Every row gives one point. Any point is a mix of the corners, with weights that add up to 1. It lies inside the corners' shape when no weight is negative. Say inside or outside, and name the corners with a negative weight.

Corners:
(1): [ 1.16 -3.82]
(2): [-2.40  4.21]
(3): [1.08 1.32]
Points:
[0.97 0.86] -> inside
[0.69 1.32] -> inside
[ 1.55 -1.82] -> outside (2)
[ 0.95 -1.59] -> inside
[-0.96  2.41] -> inside
[ 1.03 -3.35] -> inside
[-1.19  1.05] -> outside (3)
[-0.01  2.05] -> inside
[-2.14  3.80] -> inside

Corners:
(1): [ 0.21  0.10 -4.29  0.49 -1.28  1.25]
(2): [-2.72 -2.46  0.97 -3.40 -1.38  2.33]
(3): [ 0.54  0.70 -2.61  2.62 -0.26 -3.26]
(4): [ 9.06  2.20  4.44  0.88  4.01 -1.31]
(5): [-5.92  0.39 -2.01 -3.44  2.78  3.73]
(6): [-0.54  1.55  1.52  1.69 -4.13 -0.74]
(7): [-1.13 -0.94 -2.40  4.10  0.67  0.20]
Points:
[-1.12  0.18 -0.24  0.55  0.30  0.03] -> outside (1)
[ 2.90  0.32  1.31 -0.36  1.10  0.31] -> inside
[-1.52 -0.19 -1.77  1.17  0.64  0.32] -> inside
[ 3.38  0.92  0.73  1.21  1.46 -1.20] -> inside
[ 0.97 -0.03  2.35  0.15 -2.26  0.64] -> outside (3, 5)
[-1.41 -0.12 -1.30  0.88  1.30  1.09] -> inside
[-0.82 -0.44 -0.66  0.02  0.52  1.54] -> outside (3)
[-0.92  1.05  0.44  0.37 -1.29  0.29] -> inside
[ 0.36  0.64 -0.99  1.47 -1.05 -0.52] -> inside

Corners:
(1): [-4.12 -0.13 -1.29 -0.71  0.86  0.64 -3.69  2.74  1.92  1.54 -1.09]
(2): [ 2.07  2.52  4.03 -1.42  0.38 -0.16  0.79  1.17 -0.78 -3.26 -0.27]
(3): [ 2.82  1.25  2.23  0.32  1.04 -2.35  3.90  0.77  0.11  2.51 -0.57]
(4): [-2.41 -0.37 -0.25  0.36 -2.99 -1.10 -0.97  1.67  3.06 -1.63 -2.63]
(5): [ 0.39  1.21 -2.45 -0.33  0.35 -1.99 -0.78 -3.10  2.42 -1.25 -2.36]
(6): [-0.98 -6.23 -1.01  1.48  2.67  6.80 -3.01 -3.53 -3.59  0.07 -0.84]
(7): [-1.41  0.74  4.00 -0.85 -0.19 -0.82  0.15  2.51  2.70  1.75  3.14]
(8): [-1.51 -5.95 -2.13 -1.29 -0.90  0.63 -3.23 -0.25 -2.70  0.14 -0.10]
(9): [-3.85 -1.45 -1.10  1.06 -1.78  1.71 -0.28  2.05 -1.10 -2.46  0.87]
(10): [-6.72 -4.13 -0.38 -0.03  0.11  3.17 -3.70 -0.38 -3.87  2.20  2.09]
(11): [ 2.57  3.63 -0.85 -0.04 -2.69 -2.18 -0.11  1.71  1.92 -0.17 -1.58]
(12): [ 3.92  1.91 -0.45  2.93  0.28 -1.71 -1.03  0.71  1.31 -3.40 -1.25]
Points:
[ 2.53  2.30  2.02  0.19 -0.13 -1.49  1.77  0.72  1.28 -1.07 -0.77] -> outside (1, 8, 10)
[-1.00 -1.28  0.26  0.28  0.32  0.98 -0.77 -0.14 -0.20  0.22 -0.05] -> inside
[-1.75 -0.65  0.37 -0.32 -0.53  0.83 -0.84  0.72 -0.37 -0.75 -0.21] -> outside (12)
[ 0.55 -1.09 -0.60  1.46  0.15  0.19 -0.42 -0.53 -1.02 -2.05 -0.95] -> outside (1, 7, 11)
